Rows are points. Each copy is the shape, with its points in the same order, turned, moved and blurred by noise. Some copies are also mirrored. Which?

Shape, 6 rows:
-0.060,-0.015,-0.033
0.089,-0.045,-0.011
-0.002,0.017,-0.010
-0.016,0.079,0.045
-0.043,-0.046,0.010
0.003,-0.008,-0.012
Copy 1:
0.048,-0.051,0.032
0.048,0.052,-0.087
0.005,-0.012,-0.011
-0.078,-0.007,0.020
0.062,0.009,0.028
0.024,-0.007,-0.016
Copy 1 is: only turned
Copy 2, 6 rows:
-0.030,-0.067,-0.013
0.045,0.084,-0.026
-0.013,0.000,0.021
-0.025,0.007,0.092
0.039,-0.055,-0.011
0.001,-0.007,0.004
Copy 2 is: only turned

Shape, 11 rows:
0.022,0.091,-0.026,-0.015,-0.018,0.005
-0.005,0.012,-0.038,-0.024,0.013,-0.028
-0.046,0.025,-0.079,0.014,0.046,0.019
0.016,0.031,0.031,-0.004,0.009,0.051
-0.067,-0.008,-0.015,0.039,0.004,0.048
0.000,0.035,0.058,0.063,-0.011,0.022
0.047,0.062,0.012,-0.025,0.031,0.056
-0.042,0.020,-0.095,0.041,-0.006,0.043
0.054,0.076,-0.064,-0.020,-0.018,-0.013
-0.019,-0.026,-0.043,0.054,-0.018,0.004
-0.086,-0.033,0.014,-0.024,-0.013,0.029
Copy 1 (11 x 6):
0.075,0.042,-0.005,0.005,-0.007,-0.027
-0.007,-0.002,-0.005,0.018,-0.043,-0.030
0.019,-0.032,-0.053,0.009,-0.080,0.027
0.011,0.011,-0.035,0.003,0.040,0.017
0.010,-0.061,-0.020,0.020,-0.010,0.066
0.022,0.014,0.002,0.063,0.047,0.054
0.032,0.052,-0.065,-0.013,0.038,-0.010
0.049,-0.032,-0.005,-0.016,-0.076,0.057
0.056,0.064,-0.001,-0.013,-0.049,-0.039
-0.012,-0.017,0.032,0.017,-0.049,0.057
-0.015,-0.101,-0.008,0.027,0.015,0.001
Copy 1 is: mirrored
Copy 2:
0.031,0.096,0.011,0.003,0.037,0.008
0.011,0.016,0.040,-0.031,0.007,0.037
-0.012,0.039,0.047,0.040,-0.047,0.063
0.045,0.033,-0.049,0.012,0.013,0.010
-0.033,0.011,-0.020,0.050,-0.022,0.026
0.021,-0.002,-0.027,0.061,0.042,-0.042
0.091,0.065,-0.024,0.016,0.017,0.037
-0.039,0.072,0.026,0.032,-0.073,0.019
0.048,0.098,0.050,-0.043,0.004,-0.005
-0.034,0.001,0.014,0.007,-0.047,-0.025
-0.058,0.007,-0.063,-0.003,0.005,0.058
Copy 2 is: mirrored
Copy 3:
-0.046,-0.022,0.065,-0.079,-0.023,0.024
-0.027,-0.019,0.044,0.002,-0.027,-0.028
-0.025,0.050,0.084,0.003,-0.045,-0.045
0.023,0.015,0.039,-0.046,-0.010,0.045
-0.006,0.077,0.062,0.035,-0.003,0.022
0.000,0.046,0.035,-0.043,0.070,0.039
0.037,0.000,0.044,-0.091,-0.030,0.027
-0.064,0.085,0.061,0.004,-0.055,-0.012
-0.070,-0.026,0.029,-0.085,-0.048,-0.002
-0.052,0.057,0.010,0.021,0.004,-0.011
0.014,0.021,0.065,0.075,-0.004,0.046
Copy 3 is: mirrored
Copy 4 (11 x 6):
0.014,-0.062,0.029,0.059,0.013,-0.048
-0.003,0.003,0.043,-0.008,0.027,-0.036
-0.051,0.025,0.071,0.053,0.033,0.003
0.030,-0.038,0.012,0.032,-0.027,0.029
-0.069,0.006,0.014,0.027,-0.015,0.045
-0.008,-0.080,-0.029,0.015,0.005,0.055
0.064,-0.043,0.037,0.067,-0.020,0.008
-0.073,0.035,0.019,0.077,0.025,-0.008
0.028,-0.030,0.021,0.064,0.041,-0.082
-0.046,0.024,-0.023,0.014,0.036,0.011
-0.055,0.017,0.024,-0.033,-0.065,0.018
Copy 4 is: only turned

Shape (11 x 8):
0.017,-0.009,-0.041,0.057,-0.010,-0.024,0.009,0.055
-0.046,-0.056,-0.025,-0.039,0.075,0.024,0.051,-0.025
0.045,0.047,0.055,0.045,-0.065,0.014,0.058,0.020
-0.017,0.045,-0.003,-0.031,0.021,0.004,-0.003,0.040
-0.070,0.037,-0.069,-0.007,-0.077,0.047,-0.034,0.000
-0.076,0.064,-0.009,0.027,-0.043,-0.044,-0.084,-0.034
-0.084,0.028,0.000,0.000,-0.006,-0.018,0.056,0.010
-0.052,-0.041,-0.033,-0.017,0.001,-0.029,-0.050,0.001
-0.062,-0.043,0.002,0.014,0.001,0.006,-0.077,0.007
0.047,-0.002,-0.017,-0.026,-0.033,0.056,0.027,-0.035
0.019,-0.043,0.015,-0.001,-0.047,-0.021,-0.019,0.010
Copy 1, 11 rows:
-0.028,-0.036,-0.042,-0.005,-0.082,-0.014,-0.035,0.015
0.036,0.036,-0.073,-0.009,0.019,0.081,0.018,0.033
-0.027,-0.062,0.007,-0.006,0.032,-0.082,-0.046,0.050
-0.019,0.006,0.032,-0.010,-0.005,0.034,-0.017,-0.022
-0.050,0.042,0.040,-0.088,-0.056,0.000,0.049,0.068
-0.070,0.026,0.044,0.021,-0.063,-0.043,0.096,0.008
-0.036,0.050,0.005,0.028,-0.008,0.032,-0.016,0.060
0.008,0.049,-0.029,-0.010,-0.071,0.013,0.041,-0.012
-0.033,0.057,-0.054,-0.032,-0.048,-0.008,0.054,-0.033
0.046,-0.038,-0.011,-0.076,0.020,-0.014,0.015,0.045
0.033,0.013,-0.029,-0.023,-0.035,-0.061,0.002,-0.001
Copy 1 is: only turned
Copy 2, 11 rows:
0.027,0.057,-0.014,-0.045,-0.006,-0.013,0.044,-0.047
0.027,-0.056,-0.049,0.012,0.040,-0.090,-0.037,-0.017
-0.029,0.023,0.022,0.043,0.021,0.060,0.086,-0.056
-0.006,-0.010,0.054,-0.032,0.048,-0.034,0.004,-0.040
-0.006,0.079,0.090,0.038,-0.017,-0.077,-0.028,-0.039
0.038,0.085,0.100,0.002,0.026,0.016,-0.065,0.017
0.039,0.005,0.024,0.030,0.049,-0.013,-0.037,-0.085
0.016,0.027,0.009,-0.036,-0.012,-0.038,-0.070,0.002
0.036,0.007,0.040,-0.022,-0.047,-0.024,-0.051,0.023
-0.065,0.015,-0.002,0.048,0.022,-0.049,0.043,0.005
-0.036,0.025,-0.012,-0.015,-0.028,0.017,-0.008,-0.004
Copy 2 is: only turned
Copy 3, 11 rows:
-0.012,-0.052,-0.012,0.052,-0.011,-0.035,0.022,0.039
0.000,0.028,-0.013,-0.009,0.127,0.022,-0.006,0.062
-0.033,-0.072,-0.077,0.002,-0.027,0.000,-0.040,-0.056
0.023,-0.002,0.026,0.030,0.032,0.020,-0.007,-0.028
0.000,-0.005,0.002,0.006,-0.024,0.097,0.092,-0.003
0.017,0.043,0.026,-0.046,-0.059,-0.004,0.087,-0.040
0.036,-0.032,-0.026,-0.024,0.066,0.006,0.049,-0.027
0.022,0.017,0.044,-0.025,0.008,0.010,0.037,0.061
-0.031,0.007,0.068,-0.047,-0.001,0.009,0.039,0.044
-0.028,0.010,-0.065,0.017,0.000,0.070,-0.040,0.024
-0.002,-0.030,-0.005,-0.029,-0.033,0.003,-0.026,0.049
Copy 3 is: only turned

Shape (14 x 11):
-0.048,0.022,-0.080,-0.016,0.055,-0.006,-0.025,0.062,0.037,0.041,0.055
-0.053,0.004,0.043,-0.022,-0.016,-0.012,-0.002,0.019,-0.036,0.025,0.081
0.022,-0.105,-0.028,-0.020,-0.030,0.022,0.019,-0.043,-0.004,-0.095,-0.039
-0.019,0.044,0.058,-0.029,0.001,-0.031,-0.053,0.010,-0.036,0.027,0.024
-0.001,-0.095,-0.035,-0.011,-0.088,0.057,0.013,-0.017,0.040,-0.020,-0.006
-0.007,-0.003,0.024,0.059,0.026,-0.062,-0.012,0.034,-0.022,0.047,0.016
-0.054,-0.055,-0.028,-0.051,-0.071,0.033,0.028,-0.021,0.007,-0.058,-0.078
0.052,0.004,0.027,0.069,0.000,0.021,0.002,-0.042,-0.004,0.036,-0.031
-0.001,0.000,0.045,0.011,0.044,-0.019,0.050,0.003,0.033,0.030,-0.012
-0.017,-0.039,0.003,-0.051,0.025,-0.025,-0.031,0.021,-0.034,0.083,0.026
-0.026,-0.057,-0.028,-0.061,-0.049,-0.052,-0.024,-0.010,0.054,-0.022,-0.003
0.020,0.017,0.000,0.054,-0.006,-0.028,0.046,-0.065,-0.042,0.052,0.007
0.025,-0.023,-0.026,-0.020,-0.065,0.006,0.043,0.037,-0.009,-0.014,-0.024
0.039,0.043,0.040,-0.012,0.031,-0.036,0.011,-0.010,-0.014,0.037,0.031
Copy 1, 14 rows:
-0.048,0.019,-0.006,0.034,0.067,-0.011,0.037,0.033,0.009,-0.068,-0.059
0.028,-0.019,0.015,-0.045,0.062,-0.035,-0.059,0.021,0.014,-0.083,0.005
0.000,0.081,0.020,-0.004,-0.096,-0.069,-0.016,0.007,0.002,0.009,0.100
0.028,-0.061,0.033,-0.026,0.035,0.010,-0.086,0.020,-0.002,-0.035,-0.016
-0.050,0.033,-0.040,0.012,-0.045,-0.090,-0.025,0.026,0.017,-0.035,0.121
0.026,-0.025,-0.012,-0.021,0.009,-0.033,-0.043,0.017,0.087,-0.013,-0.056
-0.015,0.014,0.032,0.034,-0.069,-0.124,-0.024,0.026,-0.058,-0.010,0.087
0.004,-0.063,-0.017,0.000,-0.050,-0.017,-0.026,-0.064,0.074,-0.005,0.025
0.009,-0.026,0.057,0.008,0.027,-0.050,-0.016,-0.025,0.080,0.002,0.011
0.003,-0.041,0.003,-0.057,0.057,-0.012,-0.004,0.067,0.013,-0.008,0.003
-0.017,0.033,0.037,0.035,-0.008,-0.039,-0.045,0.102,0.012,-0.020,0.059
0.070,-0.066,-0.009,-0.002,-0.036,-0.028,0.008,-0.013,0.085,-0.058,0.028
0.039,0.014,-0.036,0.044,0.007,-0.074,-0.022,0.001,-0.003,-0.001,0.062
0.048,-0.036,0.037,0.001,0.041,0.016,-0.027,-0.019,0.059,-0.025,0.002
Copy 1 is: mirrored
Copy 2 (14 x 11):
-0.009,-0.007,-0.087,-0.003,0.109,0.016,-0.044,-0.019,-0.027,-0.030,0.053
0.084,-0.006,-0.042,-0.023,0.037,-0.045,-0.043,0.060,0.012,0.004,0.039
0.007,-0.013,0.045,-0.016,-0.088,0.057,0.076,-0.002,-0.019,-0.006,0.043
0.061,-0.001,-0.022,-0.030,0.041,-0.057,-0.052,-0.003,0.060,0.031,-0.002
0.043,-0.014,0.045,-0.004,-0.044,0.046,0.030,0.006,-0.012,-0.099,0.077
0.040,-0.011,-0.053,0.046,0.019,0.019,-0.080,0.013,0.049,0.031,-0.001
0.035,0.039,0.072,-0.076,-0.027,0.076,0.038,0.005,-0.011,-0.042,0.032
0.030,0.016,0.052,0.093,-0.014,-0.004,-0.047,-0.020,0.040,0.005,0.010
0.001,0.071,-0.026,0.048,0.011,0.000,-0.026,0.033,0.044,-0.002,0.004
0.070,-0.016,-0.050,0.007,0.079,0.007,0.007,0.005,0.070,0.008,0.046
-0.017,-0.032,-0.008,-0.070,-0.008,0.036,0.012,0.018,0.048,-0.054,0.048
0.023,-0.009,0.058,0.077,0.033,0.004,-0.051,0.060,0.027,0.032,0.005
0.044,-0.009,0.021,-0.001,-0.005,0.037,0.019,0.016,-0.011,-0.060,-0.032
0.011,0.007,-0.016,0.042,0.040,-0.061,-0.023,0.026,0.050,0.024,-0.016
Copy 2 is: mirrored
Copy 3 (14 x 11):
0.077,0.013,-0.023,-0.045,-0.069,0.040,0.069,-0.011,0.032,0.035,0.076
0.042,0.023,-0.022,0.071,-0.022,0.055,0.042,-0.039,0.024,-0.005,-0.010
0.012,0.052,0.057,-0.045,0.034,0.000,-0.095,0.054,0.030,-0.018,-0.043
0.044,-0.008,-0.028,0.060,0.015,-0.018,0.072,-0.029,0.027,-0.025,-0.008
-0.022,0.070,0.048,-0.017,0.026,0.021,-0.099,-0.009,0.027,0.013,0.046
0.039,-0.034,0.008,0.057,-0.060,-0.018,0.044,0.016,-0.028,-0.001,0.000
-0.013,0.053,-0.015,-0.037,0.028,0.019,-0.094,0.030,0.042,-0.080,0.017
-0.054,-0.003,0.020,0.006,-0.021,-0.064,0.016,0.002,-0.039,0.030,-0.029
0.039,0.027,-0.049,0.018,-0.039,-0.032,0.003,0.014,-0.054,0.017,-0.007
0.067,0.024,-0.001,0.059,-0.066,-0.040,0.025,-0.030,0.062,0.006,0.026
0.085,0.035,0.029,-0.020,0.035,0.001,-0.047,-0.023,0.019,-0.040,0.050
-0.022,-0.035,0.005,0.006,-0.058,-0.033,-0.006,-0.051,-0.033,0.009,-0.055
0.004,-0.024,-0.018,-0.002,0.016,0.006,-0.072,0.017,0.034,0.013,0.014
0.060,-0.009,-0.040,0.027,-0.011,-0.032,0.042,-0.035,-0.019,0.039,-0.048
Copy 3 is: mirrored
